Every row gives one point. The points of each table are mixes of a few directions, plus a little noise. How many directions does each table use, and how many do they share? Where both have some left over, give the other angles between the two spaces (their principal angles), to ten degrees, smallest first.
In the rows, zero is written as 128.

First, 7 rows:
[[125 223]
 [129  95]
 [129 101]
 [126 197]
 [128 147]
 [130  47]
 [130  87]]
Second:
[[125 217]
 [127 163]
 [130  63]
 [128 132]
 [130  65]]
Directions: first 1, second 1, shared 1

First, 8 rows:
[[125 127 159 138]
 [162 152  96 130]
 [ 89 105  60 168]
 [151 139 179  79]
 [109 111 160  93]
 [227 197 144 135]
 [ 66  80 160  82]
 [ 94 112  66 200]]
Second, 6 rows:
[[143  66  94  96]
 [164  99 119 139]
 [161 184 142 206]
 [ 86 118  93  90]
 [ 84 111 178  52]
 [132 190 142 184]]
Directions: first 3, second 3, shared 2; angles 80

First (9 x 8):
[[115 113 104 117 106 141  91 169]
 [ 77 104 107  81  81 171  91  95]
 [168 147 145 164 166  94 157 151]
 [158 142 153 168 168  76 165 144]
 [ 77  97 119 113  96 120 101 125]
 [120 138  99  63  90 234 100  73]
 [147 138 165 175 171  58 177 123]
 [183 160 159 172 181  88 179 132]
 [105 114 102  97  94 167  89 139]]
Second:
[[141 140 127 120 131 150 134 112]
 [ 85  88 129 154 117  56 107 182]
 [139 139 128 121 131 147 134 114]
 [163 161 127 107 137 187 145  83]
 [107 108 128 140 122  92 118 155]
 [ 56  61 129 171 109   7  93 219]
 [191 187 127  90 144 235 159  47]
 [151 150 128 114 134 168 140  98]
 [117 118 128 134 125 110 123 141]]
Directions: first 3, second 1, shared 1

First:
[[130 133 137 130 136 118 137 132 135 142 121]
 [126 117 111 125 113 142 113 121 117 100 138]
 [129 120 119 127 120 131 122 126 124 112 130]
 [145 115 130 138 126  98 142 137 143 123 106]
 [ 99 199 188 120 190 141 153 133 138 249 139]
 [ 82 141  95  98 107 231  65  93  72  93 201]
 [157  82 101 141  97  92 131 135 137  66 101]
 [167  78 107 148 100  71 143 142 148  70  86]
 [144  98 108 134 105 112 125 129 130  84 116]
 [ 99 197 184 119 186 144 149 131 136 242 141]]
Second (8 x 11):
[[125 119  73  99  94 132 129 158 127 117 113]
 [139 141 134 111 138  76 142 147 157 136 106]
 [100 115 111  96 108 138 150 143 126 136 132]
 [178 164 133 140 154  72  81 123 153  94 114]
 [167 138 143 170 149 104 122 128 139 137 103]
 [136 139  96 102 116 112 105 140 135  99 125]
 [155 106 100 198 112 201 102 114  85 123 123]
 [ 23 102 235 109 153 189 193  73 102 183 209]]
Directions: first 2, second 4, shared 1; angles 50

First (9 x 14):
[[117 136 134 130 137 124 170 112 129 124 143 121 115 131]
 [123 137 121 121 148 122 147 109 143 117 144 120 125 124]
 [120 142 119 119 156 119 156 100 150 112 152 117 123 123]
 [115 133 142 136 127 125 182 117 118 129 139 124 110 136]
 [118 143 120 119 157 119 163  98 149 112 154 115 120 123]
 [126 134 121 122 143 124 134 115 141 119 139 123 128 124]
 [159 112 102 115 118 136   7 162 140 131  96 142 166 113]
 [132  94 178 167  43 150 125 195  49 178  73 155 117 158]
 [143 120 116 122 122 133  69 146 133 130 112 135 147 122]]
Second (11 x 14):
[[ 92 157 113 202  93 159 135 139  94 156 118 153 176 131]
 [136 128 147  88 121 127 144 125 153 131 131 126  90 153]
 [ 99 147  95 122 112 139 138 137 142 106 116 140 125 148]
 [146 156 130 104 143 123 134  99 134 121 133 142 122 139]
 [118  73 141 153 100 128 126 199 114 156 131 105 134 128]
 [173 149 138 124 151 125 125 104 126 128 148 146 138 134]
 [155  92 168 147 133 167 112  72 183 106 145 107  88 102]
 [ 45 164  98  97 141  83 130  98  83 132  72 110 131  91]
 [120  89  94 140 140 122 104 157 132  92 125 108 142  99]
 [151 130 126 124 129 125 130 151 126 131 141 140 138 148]
 [174 125 159 105 146 110 131 128 121 148 148 130 123 138]]
Directions: first 2, second 6, shared 0; angles 30, 60

First (8 x 20):
[[147 146 154 116 179 185 138 172 181  90 183 116 171  84  92 103 165 183
  123  89]
 [101 137 115 147 173 110 102 100 110 232  97 174  51 196 159 200  58  63
  116 143]
 [126 150 102 137 160 146 146 149 173 190 136 150  89 138 131 133 122 160
  139 131]
 [140 154 142 103 144 107 107 169 187 122 155 185 132 110 100 102 144 157
  163 102]
 [146 109 122 114  52 115 152 137 124  45 132  91 183  79 114  64 183 171
  148 136]
 [135 141 205 103 197 137  70 146 138  81 167 159 169 117  92 148 121  95
  112  72]
 [116  92  97 146  49 101 148  76  53 118  77  81 123 145 163 132 119  95
  117 174]
 [113  94  87 157  69 123 161  75  56 145  77  72 108 153 172 145 111 100
  107 178]]
Second, 10 rows:
[[136 117 126 112  52 103 153 111 103  97 131 110 177 139 146  79 166 112
  136 145]
 [153 118 131  91 122 110 173 159 130 134 138 165  79 118 149 136  99 145
  101 181]
 [140 199 136 131 249 122 131 135 178 162 143 153  65 162 192 172  66 119
   63 131]
 [ 99 124  93 164 106 135  90 119 145 163 106 126 136 124  85 115 157 147
  199  91]
 [150  42 184  77 162 187 148 194  78 105 147 165  69  52  60 208  71 156
   82 172]
 [116 192  88 156  92  79 123  86 169 160 122 115 174 197 183  57 176 103
  167 102]
 [149  97 170  70 102 137 173 163 110 157 175 186 141 150 117 120 135 105
  118 158]
 [121 174  86 167 115  85 117  82 144  92  94  71 142 140 181  97 140 129
  129 118]
 [105 148 126 165 201 159  77 123 153 152 118 122 110 124 103 168 110 134
  137  82]
 [111  67 138 148  79 162  94 110  70  58 107  67 184  76  63 130 159 133
  153 102]]
Directions: first 4, second 5, shared 2; angles 70, 80

First, 8 rows:
[[119 126 136 139 139 111  99 112 108 116 115 143 115 136 116 148 125 129
  148 132 118 110 121 124 125 131 135 113 128 166 111 127]
 [112 162 133 144 176  86 110 102 161  84 117 113 122 161  74 121  98 177
  180 106 118  98 126 139 153 132 153  98  95 106 117 150]
 [147  67 127 112  57 182 127 155  48 191 132 170 124  80 208 163 176  44
   60 170 135 159 123 104  81 123  95 164 185 209 128  90]
 [131 162 117 123 149 123 167 136 196 112 144  87 147 142 103  83 107 170
  136 102 137 135 139 146 155 126 135 128  98  35 150 149]
 [134 149 117 119 134 134 167 142 179 125 145  96 146 131 120  90 117 153
  122 110 139 142 137 141 146 126 128 137 111  52 150 141]
 [132 100 131 124 101 145 115 133  84 151 124 153 121 110 159 152 148  91
  106 148 127 135 123 116 106 127 116 138 154 180 121 111]
 [142 102 122 113  88 164 148 152 107 165 139 136 135 101 173 130 152  90
   83 144 138 155 130 121 109 124 107 154 153 137 140 112]
 [107 157 139 150 178  79  89  93 142  80 109 126 114 163  72 137 100 171
  189 112 112  89 122 134 149 134 155  91 100 138 106 146]]
Second, 11 rows:
[[ 98 147 111 137 106 157 232 161 246 168 174 100 160 134 106  17 102 182
   90  99 142 163 167 144 143 120 158 156 113   7 177 159]
 [152 135 136 120 162  98  65 104  73  83  99 126 112 133 127 191 135 113
  168 134 121 102 102 126 134 134 110 104 121 172 100 117]
 [151 126 138 121 154 102  59 104  59  90  97 136 109 129 135 200 141 102
  163 141 120 102 101 121 126 134 108 105 129 192  96 112]
 [112 135 120 133 115 144 180 145 185 150 151 116 143 130 119  73 116 153
  107 115 135 146 148 135 134 124 143 143 122  71 152 143]
 [142 101 141 125 125 120  62 111  37 120 100 161 105 116 154 203 153  79
  138 156 118 110 104 111 106 132 109 117 152 230  95 102]
 [101 120 118 138  90 162 201 156 191 180 161 129 146 122 129  55 119 146
   83 120 136 158 158 131 122 122 149 156 136  77 161 141]
 [110 118 123 134 100 151 170 145 160 164 148 134 137 122 133  87 126 133
   97 127 132 147 146 127 120 124 140 146 137 107 146 134]
 [128 142 125 127 139 123 140 129 153 119 133 113 134 135 116 112 119 146
  134 117 131 129 131 135 139 128 132 126 115  94 135 136]
 [134 131 130 126 137 120 113 122 116 116 121 126 124 130 127 143 129 125
  139 129 127 121 122 128 130 129 124 122 125 137 121 126]
 [134 146 126 125 148 116 129 124 147 107 127 109 132 137 113 123 119 146
  144 117 130 123 126 136 143 129 129 121 111  97 130 136]
 [145 107 140 124 133 115  59 108  40 111  98 156 105 119 149 204 150  84
  145 153 118 107 103 113 111 133 108 113 146 223  94 104]]
Directions: first 2, second 2, shared 1; angles 40
